Every row gives one point. The points of each table are mixes of a few directions, plus a little noise. Count the directions of each table, and those that both share. Where both have some left over, give the other angles between the two spaces (their principal angles), to ten degrees, smallest first.
In the rows, 128 means zero.

First (7 x 2):
[[121  87]
 [125 119]
 [116  68]
 [141 197]
 [131 145]
 [135 164]
 [126 117]]
Second (5 x 2):
[[192 115]
 [129 128]
 [130 127]
 [127 129]
 [ 62 140]]
Directions: first 1, second 1, shared 0; angles 90

First (8 x 4):
[[143 150 141 110]
 [148 148 129 124]
 [118 139 143 121]
 [128  58 140  63]
 [149  82  55 191]
 [110 156 147 132]
 [ 94 150 152 134]
 [132 138 116 146]]
Second (6 x 4):
[[165  78  63 162]
 [152 100  85 149]
 [ 88 150 165 123]
 [115 148 156 110]
 [129 154 160  98]
 [115 137 140 124]]
Directions: first 3, second 2, shared 2

First (10 x 8):
[[138 108 158 127 153  94 104 142]
 [108 130 113 139 115 154 137 113]
 [115  90 167 144 158  99  93 132]
 [134 134  53 140  31 200 224  96]
 [151 157 109 108 116 134 147 135]
 [125  62 179 152 151  84  98 136]
 [112 159 121 120 145 140 112 126]
 [105 160 115 123 139 150 116 120]
 [181 165 127  87 136  98 133 159]
 [111 114 137 140 136 129 116 122]]
Second (8 x 8):
[[110 173 104  97 156 137 178 134]
 [134 127 126 150 133 129 139 107]
 [117 113 133 136  94 133  66 203]
 [161 113 124 109 185 140 155  44]
 [130 123 115 140 138 150 100 159]
 [116 150 105 149 137 149 130 164]
 [114 105 186 101  47  60 123 115]
 [140 119 131 141 134 126 134  98]]
Directions: first 3, second 4, shared 0; angles 40, 60, 70

First (10 x 12):
[[112  27 150 152 106 118  93 159  93  98 185 108]
 [123 146 127 138 132 155 175 147 162 123  85 133]
 [138 195 115 113 140 138 158 113 156 147  85 140]
 [123  76 147 149  98 123 130 176 110 116 158 104]
 [131 141 132 135 117 140 163 158 143 131 109 121]
 [128 155 124 132 132 147 167 143 155 131  93 132]
 [132 122 117 101 151  94  50  51  93 134 170 145]
 [127 126 117 110 152 111  79  69 114 129 145 148]
 [159 233 119  99 117 104 146 124 127 180 113 119]
 [106  52 136 151 132 146 121 139 129  92 138 130]]
Second (9 x 12):
[[ 61  94 124 149  91 166 139 119 152  97 177 124]
 [151 160 120 131 172  86 112 146  77 152 102 106]
 [174 156 144 111 158 111 131 151 128 145  69 140]
 [156 150 161 114 152  94 114 175 116 137  66 124]
 [175 119 120 127 150 157 162 127 142 140 112 157]
 [126  87 133 106  35 125  95  76 140 124 238 130]
 [104 182 127 127 139 130 140 143 122 147 126 121]
 [ 79 119 103 134 107 126 108  71 148  95 137 118]
 [127  86 121 153 148 156 152 144 127 114 125 133]]
Directions: first 3, second 6, shared 2; angles 40

First (10 x 18):
[[ 96 208  85  92 185 182  94 109 145 121 141 137 161  93 186 153 174 127]
 [152  46 151 184  70  93 178 126  93 119 102 110  88 171  57  88  76 118]
 [146  98 127 136 119 120 115 167 127 140 116 111 110 136 118 128 154 121]
 [135 154 115 121 148 140  86 138 132 146 125 119 135 119 147 152 156 124]
 [120 178 112 101 164 150  85 129 144 141 138 131 150 105 168 158 162 131]
 [154 145 126 199 117 122 103  45  72 144  95 106 126 157  87 145  50 111]
 [111 110 132 108 121 128 167 143 144 106 141 142 125 122 131 103 136 135]
 [136  73 177 136  81  78 181 131 129 120 137 145 115 147  90 101  72 142]
 [112 174 138  77 155 129 106 138 165 138 161 156 160  97 175 154 147 146]
 [119  93 115 126 119 139 163 155 130 105 123 122 110 133 119  97 153 123]]
Second (9 x 18):
[[128 128 118 125 134 115 138 109 111 118 140 134 145 137 133 143 118 137]
 [116 140  32  98 182 171 142 144 111  96 136 111 137 121 184 141 228 131]
 [167 134 194 155 104 122 136 136 177 191  93 123  51  99 102  86 105 127]
 [ 75 100 168 131  85 120  69 144 113  88 141 145 205 166  78 144  62  99]
 [150 136 167 145 119 159 121 168 184 175  87 113  54  92 116  80 158 113]
 [121 135  78 114 153 133 141 118 106 106 142 126 148 133 156 146 160 137]
 [114 113 175 139  92  98 107 116 118 119 138 144 163 151  91 137  54 123]
 [131 130 119 125 134 137 129 134 133 130 124 124 118 121 135 124 145 128]
 [150 137  99 123 147  98 170  81 100 128 147 133 132 131 157 150 121 159]]
Directions: first 4, second 3, shared 1; angles 60, 90

First (11 x 24):
[[167  98 109 137 110 155 152 150 150 169 162 168 105 129 184 146 125  91
   98 109 151  62 179 173]
 [ 53 172 146 144 144  49 149 111  96  89  75  57 209 120  94  74  86 134
  165 172  97 219 106  53]
 [126 144 113 116 132  99 145 162 108 154 146 101 102 150 116 117  79  48
  146 111 147 129 205 138]
 [136 110 137 140 122 155 120 105 148 115 119 156 146 110 148 139 165 185
  109 139 116 116  77 127]
 [ 72 159 152 135 144  87 119  95 108  78  78  82 188 115  85  97 128 180
  155 166  94 207  61  64]
 [139 118 125 131 123 141 129 128 137 134 134 142 124 126 142 135 136 132
  118 125 131 111 128 139]
 [171 124 114  89 132 161  97 158 122 155 171 141  36 158  98 160 132  81
  136  82 157  95 174 176]
 [126 130 121 131 126 114 145 141 124 141 134 121 129 133 138 121 105  95
  129 125 135 123 162 131]
 [135 118 128 136 123 138 132 123 138 130 129 143 135 121 147 132 137 141
  116 131 127 114 120 133]
 [145 126 140 100 139 170  69 109 130 103 129 143  85 132  80 157 181 187
  135 116 122 136  64 135]
 [139 108 123 149 115 139 151 126 147 140 132 154 148 115 176 130 133 134
  103 134 129  97 132 139]]
Second (10 x 24):
[[ 88 132 103 177 122 124 146  86 131  90 103 107 190 108 155 121 120 179
  142 160  98 124  90 121]
 [131 127 129 127 129 130 121 127 129 125 128 129 124 129 122 130 133 134
  128 126 127 129 121 127]
 [130 125 128 130 127 123 138 136 128 137 131 128 132 130 137 124 118 111
  124 126 132 125 145 128]
 [126 129 128 127 132 140 110 113 127 111 123 127 124 126 114 137 146 159
  135 128 120 135  99 126]
 [ 94 128 103 178 118 104 174 107 130 115 112 108 192 110 177 109  95 133
  132 156 112 116 136 123]
 [184 126 169  51 143 152  74 174 125 164 157 158  28 157  67 150 163  91
  117  80 164 140 143 138]
 [ 64 132  82 216 115 104 186  72 131  83  92  93 241  93 196 105  92 180
  144 183  85 117 101 117]
 [133 127 131 122 128 130 125 131 129 131 131 130 121 132 123 129 130 123
  127 123 131 130 131 128]
 [151 128 148  89 140 155  80 130 127 123 135 141  78 139  82 147 166 150
  131 107 133 142  97 131]
 [182 121 161  65 131 116 129 207 126 201 166 154  50 160 112 126 116  19
  104  82 180 125 219 138]]
Directions: first 3, second 2, shared 1; angles 30

First (10 x 32):
[[129 163 157 159 122  90 167 196 107 174 157 166 104 135  91  93 127  81
  192 186 167 113 198 154  97  53 124  95  69 153  97 137]
 [ 96 151 106 144 107 148 153 152 111 131 139 114 140  94  57 129 155 152
  156 120  86 165 116 118 115 160 104  81 126 142 152 167]
 [150  91 124  96 135 136  78  63 132 102 103 106 128 145 171 154 104 152
   67  88 143  98  94 139 137 155 150 189 177  88 136 106]
 [125 137 128 133  83 114 122 131  59 155 140 108 106 120  27 132 101 152
  145 108 168  92 145 204  57 119 139 150 142  88 137 171]
 [134 124 129 124 116 122 117 118 110 133 126 119 120 129 109 134 114 136
  123 115 147 109 129 154 108 128 136 148 139 110 129 134]
 [155  80 125  90 157 142  77  55 169  86  94 115 139 154 231 153 112 140
   53  95 128 112  81 103 173 160 147 188 175 103 128  78]
 [118 130 116 127 122 143 130 124 127 120 127 117 139 115 112 134 139 144
  127 116 107 144 111 120 130 153 121 117 136 129 142 141]
 [136 153 156 151 145  98 161 179 144 156 148 171 115 143 155  94 133  72
  171 189 151 126 181 118 136  62 125  97  72 164  92 112]
 [135 110 125 115 145 138 114 101 156 107 113 126 139 135 180 136 130 130
   99 119 115 133 106 101 158 145 131 141 142 129 128 107]
 [106 146 115 144 145 148 160 154 165 117 131 139 154 110 148 121 168 122
  146 147  70 183 117  67 168 146 102  70 107 174 134 127]]
Second (11 x 32):
[[106 120  75  91 175 149 153 103 181 135 147 122 197  93  87 145 165  88
  110 134 147 135 131 121 105  99 134 107 157 139 108 105]
 [134 136 151 148 108 119 123 147 106 127 122 133  99 140 142 118 117 143
  143 130 115 130 130 127 139 139 122 128 110 129 137 141]
 [112 135 105 120 148 138 152 133 153 135 141 131 160 108 102 129 154 106
  135 140 126 143 134 116 121 113 123 100 129 145 119 124]
 [138 160 191 192  71 104 128 195  69 129 117 147  49 157 161  94 106 166
  183 144  82 146 138 117 161 157 104 108  65 144 152 167]
 [144 139 172 163  89 110 112 156  85 124 114 135  71 155 160 111 101 160
  149 127 107 127 128 130 148 151 120 138  98 124 145 150]
 [134 100 103  89 151 136 108  76 149 121 124 111 157 125 126 151 122 120
   83 106 162 103 116 146 111 120 150 166 173 102 119 104]
 [ 85 148  70 112 178 153 191 146 190 147 163 138 208  76  63 129 194  72
  149 162 122 169 146  96 110  89 113  52 125 175 105 118]
 [111 165 144 170 112 123 165 192 117 140 140 149 112 121 116 101 149 126
  185 160  87 166 147 100 144 129 100  67  76 168 133 154]
 [167 103 171 131  92 109  69  98  81 110  96 115  67 171 183 133  70 174
   97  93 143  86 109 161 139 159 146 203 142  81 145 130]
 [130  90  82  68 171 145 110  55 170 121 129 106 184 114 114 162 131 106
   66 103 176  98 113 149 100 110 156 169 192  98 110  91]
 [147 113 145 124 114 120  97 107 109 119 113 120 103 148 154 134 100 148
  107 109 140 105 118 146 131 142 139 169 141 103 135 126]]
Directions: first 3, second 2, shared 1; angles 80

First (11 x 32):
[[107 160 109  97 107 105  68 164  35 106 134 160 116 140 118 130 121  99
  116  74 149 193 139 104 129 126  78  95 127 150 184 102]
 [ 98  89 121 113  98  82 185  96 169  18  99  86  95 157 124 199 145 238
   80 227  92  99  55 137 105 164 126 112  88 161 168 172]
 [178 143 101 148 133 135 141 105 150 171 143 105 167 119 118 118 135 151
  104 139 158 159 156 143 167 105 159 143 116 138  93 110]
 [171 110 100 148 121 145 143 114 191 136 136  98 161 113 114 134 123 162
  100 162 148 140 145 145 127 133 163 157 115 160  99 136]
 [ 91 147 155 170 110  87 123 131 126  60 167 126 118 150 126 143 128  85
  172  66  99 164 123 105 105 134 104 129 126 131 145 130]
 [101 113 159  90 159 140 148 123 105 160  93 138  83 132 149 140 141 131
  163 129  82  71  93 127 150 114 111 105 143  79 116 133]
 [140 139 138 141 144 138 142 114 133 168 133 126 138 121 136 108 135 118
  143 121 131 118 140 133 153 108 143 133 134 105 100 116]
 [116 155 151 107 151 148 101 148  57 192 110 183 128 118 149  59 125  73
  137 115 157  89 146 126 135 114 125 113 155  82 136 108]
 [138 119 126 134 126 164  66 175 134 149 151 153 140 106 118 110  96  48
  161  57 141 150 172 114  92 140 115 153 157 140 122 123]
 [119 140 161 163 137 131 135 125 138 141 141 146 142 125 143  81 126  84
  152 123 134  94 142 130 111 129 149 141 141 101 115 131]
 [151  89  90  99 118 131 155 111 167 109 101  86 120 128 114 185 134 219
   82 194 118 129  98 144 138 139 136 125 102 165 128 147]]
Second (9 x 32):
[[129 160 148 132 144 132 127 140 112 173  98 163 127 132 129  83 127  56
  166  87 137 114 151 124 159 108 133 139 140  83 115 121]
 [146 125 134 123 132 133 138 123 126 146 103 135 121 132 113 132 140 112
  139 116 119 136 126 133 150 117 117 140 125 112 115 136]
 [130 141 137 128 135 132 130 133 120 149 111 144 128 132 126 108 131  95
  146 107 131 123 138 125 143 118 129 136 134 106 119 126]
 [169 133 153 136 131 138 133 121 111 169  91 151 120 138  89 126 156  60
  165  72 110 168 135 130 168 101  98 165 125  84  92 139]
 [116 100 111 161  93 112  99 116 137  44 229  83 150 118 130 176 121 191
   87 146 125 181 116 122  51 163 113 116 120 203 156 124]
 [ 82 134 109 133 124 115 111 141 137  85 180 113 143 117 170 115  95 173
  100 164 152  96 133 120  81 153 160  93 136 170 165 109]
 [104 110 108 146 104 113 108 124 140  60 208  91 147 118 144 155 113 194
   88 159 134 146 122 123  63 162 132 106 125 192 160 120]
 [173  79 112  60 143 150 187 100 152 168  18 107  85 140  98 188 163 197
  107 192  93 103  78 154 195 110 119 137 102 105  95 164]
 [102 167 140 128 148 128 122 149 115 161 111 162 131 126 154  67 106  73
  153 108 153  82 155 117 142 117 156 119 146  95 133 112]]
Directions: first 6, second 3, shared 1; angles 30, 50

First (9 x 32):
[[ 97 106  92 150 143 179 110 135 121 101 156 103  62 142 101 128 161 123
  145 168  97 155 154 103 128 111 103 107 112 140 107 213]
 [144  85 100 134 107 129  66 106 134 122 173  92 141 121 134 141 110 115
  109 116 188 140 117 127 164 154 127 106 171 126 165 129]
 [107 161 164  75 152 122 173 161 104 156  85 174 154 126 193 131 109 108
  133 106  94 110 130 180 102 124  89 131  95 163 145  55]
 [143 150 126  82 125  85 183 135 147 147  74 183 160 147 174 129 131 137
  142 114 114 118 108 149 110 122 131 149 113 159 130  46]
 [108 164 170 163 150 150 154 147 109 120 119 124  96 118  78 112 139 140
  133 143  78 118 151 112 103 105 136 144  96  92  83 183]
 [130 102  83 132 120 134 112 113 143 113 143 118 108 146 122 131 149 130
  138 148 137 147 127 109 140 126 126 116 136 143 127 152]
 [128 150 144  80 135 101 165 144 123 152  87 172 163 133 188 132 113 118
  134 105 118 116 117 164 112 129 108 134 113 159 144  46]
 [122 161 180 151 139 131 143 139 111 133 119 125 131 104  97 117 115 136
  119 120 110 105 135 128 113 119 144 147 115  89 105 144]
 [174  74  96 188  82 118  44  74 162 106 196  60 140 113  65 132 121 145
   98 128 220 139 110  81 178 161 184 119 202  76 144 178]]
Second (10 x 32):
[[166  41  58 105  84 111  25  84 149 131 196  84 174 129 179 159  93 100
   98  98 248 153  99 141 195 183 118  81 209 156 218  81]
 [112 164 156 138 146 135 170 146 119 127 100 147 109 127 106 116 143 140
  140 140  78 117 139 123 100 105 132 147  94 116  91 147]
 [124 137 135 130 132 130 138 132 126 127 120 132 123 128 122 125 131 131
  131 131 116 125 131 127 121 122 129 133 120 125 119 133]
 [106 175 166 140 152 137 184 151 117 126  92 152 104 128  99 111 147 143
  144 145  63 114 143 121  93  98 132 154  84 113  80 154]
 [ 99 193 180 146 161 141 205 160 112 125  78 161  93 128  90 106 154 149
  150 150  38 109 149 119  78  87 135 163  67 107  61 163]
 [133 116 119 125 122 126 114 122 131 128 136 122 134 128 135 132 123 125
  124 124 143 131 124 129 137 135 126 121 139 132 139 122]
 [153  70  81 113  98 115  60  99 141 129 173  98 159 128 162 148 106 110
  109 109 208 145 108 136 172 165 122  97 182 147 187  96]
 [142  96 102 120 112 121  89 113 135 129 153 112 144 128 148 140 115 117
  117 117 173 137 117 133 152 148 124 111 159 139 162 111]
 [104 185 174 144 157 140 194 157 114 125  83 158  98 126  95 108 150 147
  146 147  51 112 147 120  84  92 134 159  75 110  71 160]
 [139 101 107 121 115 123  99 115 134 128 147 115 142 128 143 136 118 119
  119 119 163 136 119 132 149 144 125 114 152 136 153 114]]
Directions: first 4, second 1, shared 1
